Every row gives one point. Each table stands for the endless flat space through its points: a line for two points, a plane for three, and so on. The two share one point or none. Which?

First:
[[-2.3  2.0 -1.7 -3.4]
 [-2.6  1.3 -0.7 -2.4]
 [-1.8  2.4 -2.4 -3.5]]
Second (2 x 4):
[[-3.4  1.5 -2.2 -3.2]
 [-2.5  0.6 -0.4 -5.0]]
They share: no point

First, 6 rows:
[[-0.4  4.3  1.9  2.6 -3.8 -0.6  1.2 -2.2]
 [-1.6 -0.4 -4.2  2.6  1.5 -9.3  1.3 -0.2]
 [-6.0  0.3  1.5  2.8 -0.1 -7.4 -1.4  3.8]
 [-0.7  3.1  3.7  2.1  0.0 -2.4  4.4 -3.4]
 [-1.1 -2.0 -5.4  2.5  3.2 -9.9  2.3 -0.2]
 [-0.4  1.1 -5.4  4.5 -7.1  3.7 -4.0 -2.2]]
Second, 2 rows:
[[-0.3 -0.1 -2.2  2.5 -2.0 -3.3  0.6 -1.9]
 [-1.5  2.9 -2.2  3.1 -2.6 -2.7  0.6 -3.1]]
They share: no point

First (2 x 12):
[[ 1.2 -1.9  0.3 -2.0  0.9  2.1 -1.7  1.4  0.3  0.1 -0.2 -4.4]
 [-1.6  0.5 -0.1 -4.0 -1.5  0.9 -0.5 -1.8 -2.5  0.9 -0.2 -2.0]]
Second, 3 rows:
[[-0.7 -2.1  0.8 -3.1 -0.3 -0.2  0.2 -0.1 -0.5 -0.1  1.4 -3.5]
 [ 1.2  1.2  0.0 -0.3 -0.5 -0.6 -0.2 -0.4 -2.4  1.1 -1.0 -3.6]
 [ 1.6  0.2  0.9  0.4 -0.8 -1.9  0.6  0.2 -2.1  0.8 -0.4 -4.1]]
They share: no point

First (4 x 20):
[[ 2.4  1.8 -1.8 -0.8  0.7  3.5 -2.6  0.2  2.4  1.4 -0.6 -1.7  0.6 -0.9
   1.4 -0.8  4.1  1.2  0.8  0.4]
 [ 0.8  2.6 -1.2 -2.4  0.3  3.3 -2.4  1.6  1.0  1.2 -2.2 -2.9  0.8  0.1
   2.2 -0.8  2.9  1.8  0.0  0.6]
 [ 1.7  1.3 -1.2 -1.5  1.2  3.2 -1.9  0.5  2.0  0.9 -0.6 -2.3 -0.8 -0.4
   2.0 -1.2  4.4  2.2  0.8  1.2]
 [ 0.9  5.3 -2.3 -4.3 -0.2  1.3 -3.6 -1.0  1.1  2.2 -5.8 -1.7  1.9 -1.3
   0.8  0.0  1.0  1.9  1.6 -0.1]]
Second (4 x 20):
[[ 1.3  1.5 -1.9 -1.7 -1.4  2.9 -3.3 -0.6  0.5  1.5 -2.6 -2.2  1.4 -1.0
   0.9  0.7  2.8  0.5  1.4 -1.8]
 [-0.3  2.7 -1.8 -1.7  0.8  2.0 -1.4  1.2  0.8 -0.3  0.8 -2.6 -1.2 -1.3
   3.6 -0.7  4.1  2.1  0.4 -2.0]
 [ 2.0  3.7 -1.7 -0.9  1.3  2.3 -2.5 -0.2  2.9  1.5 -1.9 -0.9  0.7 -1.5
   1.7 -1.5  3.4  2.0 -0.1  1.1]
 [ 3.0  5.4 -2.4 -2.3  3.5  3.5 -2.3  1.8  4.4  1.8 -0.4 -1.4  0.9 -0.7
   2.1 -2.5  3.8  2.4  0.4  3.1]]
They share: [ 2.0  2.9 -2.0 -1.7  0.3  3.0 -3.0  0.0  2.0  1.7 -2.1 -1.7  1.3 -1.0
  1.2 -0.5  3.1  1.2  0.9  0.1]
